Rows are points. The points of each table are mixes of a few directions, plus a little noise. Count the directions of each table, and those that both share. Where both have some left over, give the other angles between the two spaces (their principal angles), to ten degrees, smallest first.

First (5 x 2)
[[ 28  46]
 [ 15  25]
 [-12 -19]
 [-13 -21]
 [-18 -29]]
Second (7 x 2)
[[ 17  26]
 [-14 -23]
 [-14 -22]
 [-11 -19]
 [ 36  60]
 [  0   1]
 [-14 -22]]
Directions: first 1, second 1, shared 1

First (7 x 3)
[[  1  -1  -1]
 [-25  22  40]
 [ 40 -34 -60]
 [  9  -7 -14]
 [  0   0   2]
 [-19  16  28]
 [ -4   4   7]]
Second (6 x 3)
[[-10 -43 -28]
 [  1  19  17]
 [ -1  15  15]
 [ -9   6  13]
 [ 13 -36 -43]
 [  6  36  28]]
Directions: first 1, second 2, shared 1

First (9 x 6)
[[  4 -18 -30 -29  31  43]
 [-34 -53   1  42  -5  14]
 [ 18  34   8 -16  -7 -19]
 [-15 -45 -25  -3  26  45]
 [ 17  36  11 -11 -10 -24]
 [  8  15   5  -5  -4 -10]
 [  4  23  19  12 -21 -31]
 [ -4  -3   5  10  -5  -5]
 [  3  11   7   2  -7 -11]]
Second (6 x 6)
[[-45 -31 -14  -9  33  22]
 [-12   4   2  -5   5  -6]
 [-22 -15  -7  -4  16  11]
 [ 60  32  14  14 -41 -20]
 [-19   9   5  -8   9 -12]
 [ 39   1   0  13 -22   6]]
Directions: first 2, second 2, shared 1; angles 90

First (10 x 9)
[[  3  -6 -21  15   2   8  -3  -9   3]
 [  1   3   5 -10  -2  -5  -3  12  -1]
 [  8   8   6  -5 -11  -8 -11   4  -1]
 [ 17  10  -5  -9 -18 -12 -26  19  -1]
 [-11  -6   8 -16  13   0  13  17  -1]
 [-16 -14  -6  16  21  17  25 -21   3]
 [  2   6  15 -35  -4 -16  -9  43  -4]
 [ -4  -4  -3  18   4   9  10 -26   1]
 [  4   2  -5  10  -5   2  -4 -12   1]
 [ -4   0   6  15   1   6  10 -27   0]]
Second (8 x 9)
[[ -3   1   1  -5  -1  -1   0   3  -1]
 [-30   5  19 -60  -3 -12   5  38 -11]
 [ -7   1  -7  -2  -5   2  -2  -7  -2]
 [ 29  -5  10  28  15  -2   4   6   9]
 [  6  -1  -5  13   0   3  -1  -9   2]
 [  0   0 -12  12  -5   5  -3 -17   1]
 [ 15  -2   4  15   7  -1   2   1   5]
 [-10   2 -12  -1  -9   5  -4 -15  -3]]
Directions: first 3, second 2, shared 1; angles 90

First (10 x 11)
[[ 19  11  39  19  -6   7  12 -16 -40   1   0]
 [ -9  -1 -34  -7  -9 -15 -41  -1  10 -13  12]
 [-13  -2   4  13   9  -3  11 -21  -5  20 -29]
 [ 13   8  21   3 -19  -8 -13 -13 -16   1  11]
 [ -3  -7 -11 -22  -8  -7  -8  19  31  -2  18]
 [-22  -6 -35 -17   7 -11 -33   2  16 -11  24]
 [-13  -7 -26   1  32  21  17  21   2 -19  -2]
 [ -1 -10  28 -17  -2  -2  37   8  32  31  -6]
 [  3  -2  13  18  29  28  48   8 -18  -1 -24]
 [ 24  13  -1  12 -34  -9 -29  -4 -12 -10  -3]]
Second (9 x 11)
[[ -2  -3  -2  -2   3  -4   3   5   7   2   6]
 [-15 -31 -10 -14  23 -39  29  46  60  19  51]
 [  3   6   2   3  -4   7  -5  -8 -10  -3  -9]
 [  5  11   3   5  -8  14 -10 -16 -21  -7 -18]
 [  8  17   5   8 -13  20 -16 -24 -31 -10 -27]
 [ 12  25   8  12 -19  31 -23 -36 -47 -15 -41]
 [ -2  -5  -1  -2   3  -6   5   6   9   2   8]
 [  0   1   0   0  -1   1  -1  -1  -2  -1  -1]
 [ -9 -19  -6  -9  14 -24  18  28  37  12  32]]
Directions: first 5, second 1, shared 0; angles 30

First (11 x 14)
[[  5  17  -1   9  -1   1   1 -14  10  -8  14  16   4 -15]
 [  2   7   0   3   0   1   0  -5   4  -3   5   6   2  -6]
 [  7  24  -2  12  -1   2   2 -19  13 -11  20  23   5 -21]
 [ -7 -24   2 -12   0  -2  -2  20 -13  11 -20 -23  -5  21]
 [ -6 -19   1 -10   0  -1  -2  16 -11   9 -16 -18  -4  17]
 [ 14  46  -3  23  -1   3   3 -37  25 -22  39  44  11 -41]
 [-16 -52   4 -26   1  -3  -4  42 -28  24 -43 -49 -12  46]
 [  8  24  -2  12   0   2   2 -19  13 -11  20  22   6 -21]
 [-12 -37   3 -19   1  -2  -3  30 -20  17 -31 -35  -8  33]
 [  4  12  -1   6   0   1   1  -9   6  -5  10  11   3 -10]
 [  1   3   0   2   0   0   0  -3   2  -1   3   3   1  -3]]
Second (8 x 14)
[[ 12  38  -4  11  12  -4  -3  -2  17 -26   6  24   8 -16]
 [  8  -6   7  14 -13 -16 -27   8 -27  17 -32 -23 -22  16]
 [ -1 -13  -2 -14 -24  22  20  -7 -14  14  12   2  14 -20]
 [ 15 -25 -17 -27 -12  23 -25   1 -15  11 -23 -16  17  12]
 [-22   7  19  -5  18 -17  60  10  13  12  36  -1 -14  12]
 [ -8  18   6  -6  19  -7  31  20  13 -13  11   8   2   2]
 [ 17   3  -8   7 -10   4 -27 -29   1  10   6   2  -1  -2]
 [-21 -22   0  18  11  -4 -29   1  13 -26 -17   3  -3  -7]]
Directions: first 1, second 6, shared 1

First (10 x 18)
[[-11  -2   0  -9  -2   5 -14   0  -2  -2   1   3 -15   8  -3  -4   3  10]
 [ 19  13  -6  37  -8   8  16  10  20   6   7  -3  15   5   0  -8  15   0]
 [ 21  18  22  30 -12  30  47  10  13  -8  17 -20   5 -27   8   5 -10 -10]
 [ -9 -15 -13 -24  30 -28 -13   2 -20  28 -30  -5  10   4   6 -19  24 -10]
 [ -5  -4  24 -14  -4  -5  13 -11 -12 -46  -5  -5 -14 -40  -5  42 -60  -1]
 [-10  -7   6 -19  10   9   5  -4 -24  36  -6  -8  -8   5  18 -17  21   1]
 [  0   5  -3   3  -4  11  -7  11  13  -4  10  -2  -5   8  -8 -14  12   1]
 [ -7  -5 -14 -10   3  -8 -27   3   7   3   2  10   0  19  -9 -13  16   0]
 [ -7  -2 -14   9  -5 -10 -16  -6   0   0 -11  14  -6  18  -4   4   4  22]
 [  7  -3  -2  -2  -9 -13  -5 -14   5 -10  17  17  17   1  -2  23 -26 -14]]
Second (10 x 18)
[[ -3  -1   4  -7   0  -7  -2  -7  -1 -15   1  -1  -4  -7   0   6  -4   2]
 [  1  -3  -1  19  -7 -12 -23   4  -2 -14  12  14 -16  -4  -8  -8  42  18]
 [  4   0   3   0  -7  -5   1  -3 -12  -9   6   4  -4  -8   0  12  -5  -5]
 [ 39 -19  -7  15 -21 -13 -25   9 -20 -20  32   7 -14 -10 -23  27  37  12]
 [  3   2 -10  20  -1   6  -7  13   4  22   1   8   1  14  -2 -18  29   6]
 [  5  -2  -5 -10   3   4   5  -1   4   6  -4  -9   9   7   0   3 -10  -4]
 [ -4  11  22  28 -14  17  32  16 -30  26   2  21  -2 -24  14  10 -37 -30]
 [-13  -2  10 -17  28  27  19   9  36  16 -25 -23  17  -3   2 -16 -35   1]
 [-22   9 -11 -10  12  -7  -9 -13  19   0 -14  -3   3  23   8 -26  17  10]
 [ -8   5  -6 -38   6  -9  10 -26   3 -12 -11 -19  12  11  10  11 -33 -12]]
Directions: first 6, second 5, shared 1; angles 40, 50, 70, 70
